Rows are points. Examples show where two turns around zero, p and q, send a point. Write where each new point lands after one turn and then the other. Backwards means that the second turn is done in reverse. Each puzzle has new turns, and all numbers are rounded.

Turn p:
[16 16] => [ 1 23]
[31  1] => [22 22]
[-26 -28] => [  0 -38]
[-21  10] => [-22  -7]
Turn q:
[  0 -21] => [-11 -18]
[  7 -18] => [ -4 -19]
[-16  22] => [-2 27]
[34 30] => [45  7]
[-24 -13] => [-27   2]
Where do these land?
q, then p: [ 9 -2] => [9 0]
p, then q: [-7 30] => [-12  28]
p, then q: [ 41 -14] => [43 -6]
q, then p backwards: [-21 -22] => [-26  15]
p, then q: [-21   8] => [-22   4]

Turn p:
[-23  52 -30 -13] => [  5  52  21 -34]
[ 22 -34   1 -15] => [  2 -42  -6  -6]
[ -2 -31  23  10] => [-17 -24 -10  26]
[-10  25   1 -19] => [ 2 16 27 -9]
[ -2 -17   3  22] => [ -9  -4 -22  14]
[17  5 27 29] => [ 18   2 -10  38]
[ -3   1 -26 -12] => [ -2   3  -2 -29]
Turn q:
[-13  14 -25  33] => [-20  11 -31  24]
[  8   0 -15  29] => [  5   5 -29  15]
[ 25   7  29 -11] => [ 26  18  18 -17]
[  5 -29   9 -32] => [ 13 -30  22 -19]
[  5  26 -35  18] => [-21  17 -39  -2]
[-10   9  12  -8] => [-7  8 17  0]
[-21 -26  26 -30] => [  2 -27  44  -1]
Where do these land?
p, then q backwards: [-16  38  18 -27] => [-13  16  45 -16]
p, then q: [ 26 -17 -31  20] => [ -6 -25 -30 -28]
p, then q: [ 1 -8  2 24] => [ -9  -1 -23   7]
q, then p: [ 19 -39 -12   8] => [  9 -32 -27 -14]
q, then p: [-37  -7  -7   4] => [-29   8 -17  18]
q, then p backwards: [19  2 12  0] => [11 17 -9 -1]
q, then p: [-13  31  19 -29] => [-10  13  42  18]

Turn p:
[ 18  20 -21 -10  25  17  17 -11] => [10 15 -3  4 38 12 25 -7]
[-48  -5   7  23 -10 -13  -5 -22] => [-20  17  -7  25 -30 -15 -26 -22]
[  8   8 -42  -6  25   7   2   9] => [  3  14 -21   2  34  27   3  11]
[ 14  -4  27 -12 -13  33 -15  52] => [ -6 -28  45 -13  -9  23   6  39]
[ 14  12  23 -24 -16  24  -1   1] => [ 12 -17  34  -8  -5  12  19  -9]
[ 27  -4 -30  17  10  22 -13   4] => [24 -2 -8 21 26 11  0 28]
[-31 -27   5  -3  10 -32  -5 -26] => [-23  -6 -23   1  -5 -22 -31 -31]
[-19 -23   8   4 -25 -24  27 -17] => [-16 -11 -27   2 -34 -21   9 -21]
[34  6 55 -3 -3 18 -1 23] => [  5 -21  53 -21  -2 -20  21  22]
[-29  -7  -4   6 -24 -49 -17 -26] => [  4   9 -30  -7 -36 -17 -38 -29]
[ 12  25 -28   9  22  -3  10  14] => [  6  32 -13  -7  24  11  11  19]
Turn q:
[ -6  14   7  32   9  -5 -20  -4] => [-17  14  10  24  -9   0 -14 -19]
[-27  31  13 -18   0   6  -4   2] => [-12  36 -17 -15  -6 -14   9  -3]
[-10   4  15   8   1  21  11  32] => [-12  25  19  -4   0  14  10  23]
[-41  -6  16  31 -18   1   2 -18] => [-38  -4   2  16 -37  -7  19  -4]
[ 16  -6  41  -7 -25 -34  -2  -6] => [ 21  -6  18  17  -4 -49  17   3]
[ -9 -44 -30  17  -3 -10 -47 -15] => [-18 -46   9  -5 -25  -4 -49 -14]
[ 32  18 -35 -24  -2   4  21   9] => [ 41   2 -29  -6  19  24  -5  13]
[ 11 -11 -23 -22  42   6  44  31] => [ -1  -6 -11 -15  59  32   6  31]
[ 33  -1  -4 -17  -4  11  -6 -31] => [ 35 -15  -2 -12   1   3   5 -30]
Where do these land?
q, then p: [ 28  14 -17  17 -39 -20  -6  -6] => [ 42  -8 -10   9 -13 -15   0  34]
q, then p: [ -4 -31  10  19 -49  -2   4  23] => [-10 -23  10 -16 -46  -6   8  35]
q, then p: [ 14  11  20 -15  38 -15   5   6] => [-12  24   2 -11  37 -19  -5  -9]
p, then q: [ 15  -8  10 -21  49  23   4 -31] => [-35 -17   7   8  44  -3  10 -33]
p, then q: [  9  -4 -25   7 -37   5 -18  40] => [ 26  10  25 -20 -19  25 -13  33]
q, then p backwards: [  3   9  -9  21 -31  -4   3  19] => [ -6   2 -10  29 -24  12 -11  11]
p, then q: [-31  15  32  -2  46  31  -3 -32] => [-46  16   7  25   7 -25  22 -46]
q, then p backwards: [-28  -4  10 -19 -10  -2 -21 -16] => [ -7  -7  24   0  -6 -34  14  -2]
p, then q: [ -5 -10 -12   4  52 -12   7 -12] => [-34   5 -24   4  27   1 -24 -18]
p, then q: [  0   8 -18 -11 -20  -4  26   8] => [ 13  -3 -19  -9  -8  24  17  12]
